Rows are points. The last column is the point's height on a tilted bowl or saddle (a function of degree 2), plus a little noise. Count its main directions that bend up, bend down and stay straight.

Points (11 x 3):
[[-1.20 -0.73 -0.99]
 [ 2.21 -2.68  0.72]
 [-1.74 -2.17 -0.70]
 [ 3.08 -1.00  0.83]
 [-0.24  0.04 -1.55]
 [-3.56  0.85 -0.34]
 [-0.60 -0.60 -1.13]
 [-2.58 -0.57 -0.47]
 [ 2.67 -3.48  1.20]
 [ 1.63  2.51 -4.48]
 [-0.14  2.13 -3.86]]
Directions: 1 up, 1 down, 0 straight

Points (15 x 4):
[[ 1.79 -1.49 -0.68 -1.78]
 [-0.30 -0.22  0.75 -1.37]
 [-2.29 -0.38  1.17 -1.75]
 [ 1.05 -0.20 -3.31 -1.49]
 [ 0.79 -3.60 -1.12 -2.56]
 [ 0.95 -2.08  3.00 -0.56]
 [-0.82 -2.46  1.84 -0.82]
 [-1.80 -1.40  2.50 -0.96]
 [-0.85  3.02  1.95 -1.89]
 [-1.79  1.35  1.63 -1.78]
 [-2.38 -0.57 -0.48 -2.23]
 [-2.85  0.57  0.58 -2.25]
 [-3.72  0.34  4.45 -1.67]
 [-3.68 -2.21 -2.60 -4.17]
 [-2.04 -0.04  0.87 -1.76]]
Directions: 1 up, 2 down, 0 straight

Points (25 x 5):
[[-0.72  1.33 -1.45 -2.20  2.89]
 [ 1.44 -2.59 -0.61  1.82 -0.83]
 [-0.99  1.01  0.34  3.08  1.81]
 [ 3.04  0.65 -0.88 -3.05  0.09]
 [-2.78  3.46  1.74  0.54  5.28]
 [ 0.99 -3.54  0.74 -1.32 -0.39]
 [ 2.54  1.69  5.12 -2.26 -1.32]
 [ 0.38  2.98 -2.34 -1.47  1.19]
 [ 1.85 -2.82  0.17 -1.83  0.85]
 [ 3.33  1.02  0.44  1.42 -0.08]
 [-2.87 -0.54  2.06  2.34  0.41]
 [-2.74  2.46  2.54  1.51  4.67]
 [ 0.51 -1.04  1.07 -4.86  2.81]
 [ 2.57  0.61  0.84 -0.64 -0.33]
 [-0.72 -0.81 -0.30 -1.07  1.59]
 [ 2.37 -2.55 -0.87  0.83  0.06]
 [-0.30 -1.01 -1.15  3.64 -0.17]
 [-0.30  3.27  3.34  1.68  3.38]
 [ 2.75  1.70  3.27 -0.96 -0.98]
 [ 1.57  2.23  1.49  0.79  0.64]
 [ 0.06  0.82  0.43 -1.00  1.45]
 [-0.72 -0.18 -3.10 -0.10  2.43]
 [ 0.83  0.13  1.76 -0.49  0.59]
 [ 2.85  1.73  1.54  1.85  0.25]
 [-0.05 -0.47 -0.23  4.09  0.20]]
Directions: 2 up, 1 down, 1 straight

Points, 21 rows:
[[-3.33  0.17  2.79 -2.79 -1.72]
 [ 4.45  1.42 -3.61 -0.14 -2.44]
 [ 2.79  3.12  1.49  1.27  0.61]
 [-3.48  2.91 -1.28  2.19 -3.36]
 [-0.76  0.94  3.72  1.53 -1.45]
 [-0.96  0.75  2.59 -0.41  0.07]
 [-2.14  1.74  2.35 -0.78 -0.48]
 [ 2.43 -0.54  1.42  0.93  0.00]
 [ 2.28 -2.04  2.46 -2.57 -0.82]
 [-0.99  0.61  1.27  2.95 -1.45]
 [ 0.25 -2.68 -1.15  1.67 -2.39]
 [-3.80 -1.31  0.10 -0.52 -2.54]
 [-1.25 -0.20  0.40  5.84 -4.87]
 [-2.72 -1.59 -0.17  1.87 -2.74]
 [ 0.21 -0.10 -0.88  0.30  0.04]
 [-0.86  0.01 -2.78  0.39 -1.57]
 [-0.23 -1.29 -1.80 -0.97 -1.14]
 [-1.13  1.58 -0.42  3.41 -1.80]
 [ 0.27  3.32  0.93 -0.75  1.12]
 [-1.45 -0.29 -2.01  1.97 -2.04]
 [ 1.27  1.94  0.23  0.71  0.90]]
Directions: 0 up, 4 down, 0 straight

Points (47 x 7):
[[-0.55 -1.87 -3.71 -0.21  1.88  0.11  1.59]
 [-0.59  0.79  0.15  1.12 -0.79 -4.87  2.26]
 [-0.53  0.18  0.38 -4.84 -0.27 -0.75  1.03]
 [ 1.11 -3.47  1.26 -3.77 -0.84  1.59 -0.38]
 [ 0.03  3.15 -3.33  2.61  0.62  3.09  3.00]
 [ 0.25 -0.70  0.63  1.02  0.84  0.26  0.06]
 [-2.06 -1.60 -1.54  1.31 -0.60  0.58  1.32]
 [ 2.04 -5.20 -1.17  0.86 -0.53 -2.69  3.19]
 [ 2.41  1.17  1.41  0.28 -2.28  0.59  0.32]
 [ 2.12  1.63  0.21  0.43  2.77  0.94  0.72]
 [-1.32  0.28  4.36  0.27  0.86  0.38  1.23]
 [ 2.50  4.04 -0.54  1.71 -3.82 -1.11  4.07]
 [ 0.23 -0.18  0.31 -0.23 -1.33 -0.73 -0.13]
 [ 1.87 -1.02 -2.80  2.29 -2.08  2.62  2.27]
 [ 0.07  0.74  3.57 -2.91 -1.85  2.62 -0.19]
 [-3.11  5.10  1.07 -0.29 -3.04 -0.03  4.70]
 [ 0.69  3.34 -3.66 -1.25 -1.39  1.94  3.09]
 [ 2.62  1.24  2.66 -1.54  1.15  3.38 -0.83]
 [-1.40  0.40 -0.99  2.15  1.21  2.02  1.09]
 [ 1.88 -0.86 -2.50 -0.31 -0.28 -0.59  0.96]
 [ 0.35  1.71 -2.56  0.48 -0.02  0.35  1.46]
 [ 2.52  2.31  0.94  0.95 -0.91  0.24  1.22]
 [-3.44 -1.20  0.63 -2.14 -0.22 -1.97  1.82]
 [ 2.26  2.76  1.16  1.70 -1.88 -2.34  2.50]
 [-1.41 -1.15 -4.58  0.66 -0.87 -0.24  2.89]
 [ 0.93 -2.63  0.37 -0.26 -1.41  1.05 -0.33]
 [-0.95 -1.26 -0.18  0.96 -5.75  0.39  1.52]
 [-0.98 -0.33 -1.22  0.43  2.25  1.97  0.05]
 [ 3.55  1.26 -2.83  1.54 -1.21  1.54  2.80]
 [ 5.29  0.43  2.97  1.64 -1.56 -1.51  3.30]
 [-1.73  0.00  1.57  0.11 -1.30 -3.62  1.28]
 [-1.36  3.03  0.49 -0.22 -2.72  0.14  1.73]
 [-3.14 -1.22  0.63  0.47 -1.77  3.60  1.04]
 [ 2.28 -0.40 -0.61 -1.35 -2.19 -0.94  0.35]
 [ 0.34  0.01  2.31  0.55 -1.84  2.56 -0.57]
 [ 2.03 -2.62 -1.59 -1.73  0.04 -1.02  0.60]
 [ 0.67 -2.76  3.98  0.04  0.03  2.79 -0.17]
 [ 3.67 -0.82  0.20 -0.77  2.60 -1.28  1.45]
 [ 0.34 -3.21  1.04 -3.56 -0.68  2.69 -0.63]
 [-1.65  0.85 -1.51 -0.56  1.66  2.51  0.22]
 [ 2.73  5.32 -0.15  0.67 -1.42  0.48  4.16]
 [-1.50  2.41  0.27  1.02  1.94 -1.47  2.58]
 [ 0.05  0.02  4.38  0.41 -1.90 -2.90  1.18]
 [ 3.94  1.98 -0.99 -0.23  0.31  0.84  1.62]
 [ 0.80  2.61  1.97  0.21  0.04 -4.63  3.19]
 [ 2.39 -0.70 -2.18  1.86 -1.57  0.61  1.82]
 [-2.77  0.66 -2.37 -0.97 -0.25  0.31  1.71]]
Directions: 5 up, 0 down, 1 straight

Points (65 x 9):
[[ 1.54  2.77 -0.94  1.01  2.73  5.64  2.00  0.84  2.60]
 [ 1.38 -0.73  0.24 -1.55  3.11  1.40  0.67  0.11  1.36]
 [-2.36  0.18  0.44  2.63  0.33 -0.06 -1.59 -1.19 -1.93]
 [ 5.43  1.05  0.93  1.77  1.36  1.06 -0.87 -0.34  0.03]
 [ 3.19 -1.06 -0.05  2.42  1.74  0.28  3.84  0.16  0.10]
 [ 1.02 -1.98  0.35 -3.02  1.36  1.00  3.76 -0.87 -0.36]
 [ 0.26 -0.85  0.06  1.73 -1.04 -0.39  1.69 -0.45 -1.15]
 [-0.82  0.21 -1.53  3.60  0.58  2.39  0.00  1.19  0.77]
 [-3.66  1.36 -0.38 -3.13 -2.21  0.21 -0.89  1.27 -2.90]
 [ 3.61 -1.49  1.15  2.59 -0.45  2.08  2.01 -2.75 -1.65]
 [-1.59 -2.27 -2.05 -1.70  1.42 -1.59  0.22  0.89 -1.59]
 [ 1.07  2.61  1.50  1.82  1.68  1.87  1.02  1.04  1.68]
 [ 0.43  0.94 -0.63  1.05  1.21  0.99 -0.77  0.99  1.04]
 [-1.91  0.77 -1.66 -0.48 -0.91 -4.56 -0.21 -0.77 -5.45]
 [-0.51 -0.65  0.77 -0.92  2.69 -1.28  3.96  1.41  0.19]
 [ 1.41 -0.54  0.69  1.32 -1.07 -0.20  1.94  1.34  0.37]
 [-0.37  0.70 -4.51  0.14 -0.19 -2.77  0.35  2.74 -1.15]
 [-0.05 -1.31 -2.75 -0.44  1.53 -3.66  1.49  2.74 -0.81]
 [ 4.74 -4.54 -2.19  3.50  0.84 -1.72  0.72 -0.71 -0.37]
 [ 1.33  0.62 -0.24  1.66 -0.41  1.05 -2.32 -3.73 -1.07]
 [-2.97 -0.61  3.25 -2.06  1.86  2.96 -0.98 -0.66  3.66]
 [ 2.45  1.80 -0.65 -1.35 -0.15 -1.10  0.97  1.17 -0.05]
 [-0.39  2.24 -0.13 -1.17 -1.74 -1.19 -1.68 -2.46 -2.65]
 [-0.80  0.10  1.59 -3.06 -0.32  2.17 -1.23 -3.41  1.20]
 [-0.22  2.23  2.73  0.01 -3.52  1.44  0.60  0.14 -1.29]
 [-2.89 -0.18  0.12 -3.70 -0.70 -1.02  1.63 -2.48 -3.13]
 [-1.95 -0.56  1.96 -0.47 -2.20 -1.29 -2.04 -2.53 -4.91]
 [-0.99 -3.05  3.31  2.05 -1.33 -0.01  5.11  2.65  3.62]
 [-2.01 -1.67  0.43  1.71 -1.48  4.09  3.73 -3.01  2.04]
 [ 0.88  1.23 -1.85  1.11  0.26  2.52  2.44  1.92  0.79]
 [-2.34  0.15 -1.63  1.36  2.12  1.95 -0.91 -0.75  0.71]
 [-0.06 -0.65 -3.90  1.08  0.98 -3.08  4.97  0.28 -2.76]
 [ 1.41 -1.57  1.06 -0.57  1.07 -1.35  2.25 -0.04 -0.68]
 [ 0.32  2.94 -1.33 -0.81  0.32  0.79  1.11  1.13  0.14]
 [-0.49 -2.95 -2.14  1.95  2.71  1.24 -1.06 -0.32  1.18]
 [ 2.44 -1.33  0.44  2.66  0.90  0.45 -1.58 -3.15 -1.13]
 [ 0.09  0.19 -2.53  2.96 -0.17 -2.19 -2.28 -0.87 -2.17]
 [ 2.19 -1.28  1.49  2.35 -3.19 -3.58 -0.07  2.73  0.37]
 [-1.78  1.53  1.25  1.77 -0.97  3.59 -1.11 -1.52  1.68]
 [-0.56  0.15 -3.98 -1.71  2.42 -1.76 -0.33  1.04 -0.74]
 [-3.80 -3.65  1.41  1.14  2.57 -1.61  1.14 -1.44 -2.19]
 [ 1.75  3.11 -1.52 -0.75 -3.95 -3.35 -0.09  0.95 -2.18]
 [ 2.78  0.27  2.55 -0.66 -1.71  3.37  0.28 -1.50  0.42]
 [-1.78  0.90 -2.19  1.18  0.58  2.14  2.54  0.20  0.20]
 [-0.91 -2.75  1.27 -2.46  5.33  2.41  0.09  0.12  2.52]
 [-1.63  1.71 -2.14 -0.34  0.92  2.90 -3.00 -0.57  2.21]
 [ 1.97  1.22  4.57 -0.20  3.27 -0.26 -2.95 -2.32 -0.57]
 [-0.91 -1.86 -2.91  3.90  1.58  3.51  1.38  2.41  1.71]
 [-0.93  1.57 -1.32  2.02  1.47 -1.13  2.41 -0.59 -2.53]
 [-2.42  2.54 -0.88 -1.93  0.10  2.27  3.30  2.47  0.54]
 [ 1.42  3.12 -1.04  3.30  0.09  0.39  0.50 -2.94 -3.50]
 [-0.42  1.61 -2.04  2.28 -0.29  2.31  0.25  1.29  0.12]
 [-4.46  1.97 -2.68  2.30  1.85  1.63 -1.09  3.34 -3.70]
 [-1.76 -1.72 -1.13 -2.36 -0.37 -2.39  4.72  3.04 -1.95]
 [ 0.69 -2.77 -2.97 -1.81  1.86 -0.23 -0.55 -5.88 -1.65]
 [ 0.60 -1.75  0.38 -3.03  1.34 -1.38  1.33  0.77 -0.98]
 [-2.45  2.48  1.13  3.50  1.00 -1.89 -1.70  0.21 -4.07]
 [ 2.54 -1.22 -0.64 -0.90  1.74  0.18  1.39  2.25  1.12]
 [ 0.63  2.84  0.51  1.87 -1.58  1.85 -1.36 -4.31 -2.09]
 [-1.20 -1.58  1.95 -3.64 -0.61  1.17  0.31  0.84 -0.19]
 [ 0.78  1.02 -1.66  0.17 -0.43 -2.43 -1.99  3.78  0.67]
 [-1.28 -0.01  1.83 -0.19  2.56 -0.32 -2.32 -3.24 -1.37]
 [ 1.04  3.43  0.48 -1.51  2.36  0.02 -0.37  0.79  0.47]
 [ 0.28  0.47  1.64  2.34 -2.65 -2.04 -1.16  0.83 -2.22]
 [ 2.81 -1.26 -1.19 -0.08  1.06  2.42 -0.96 -2.48  0.93]]
Directions: 2 up, 4 down, 2 straight
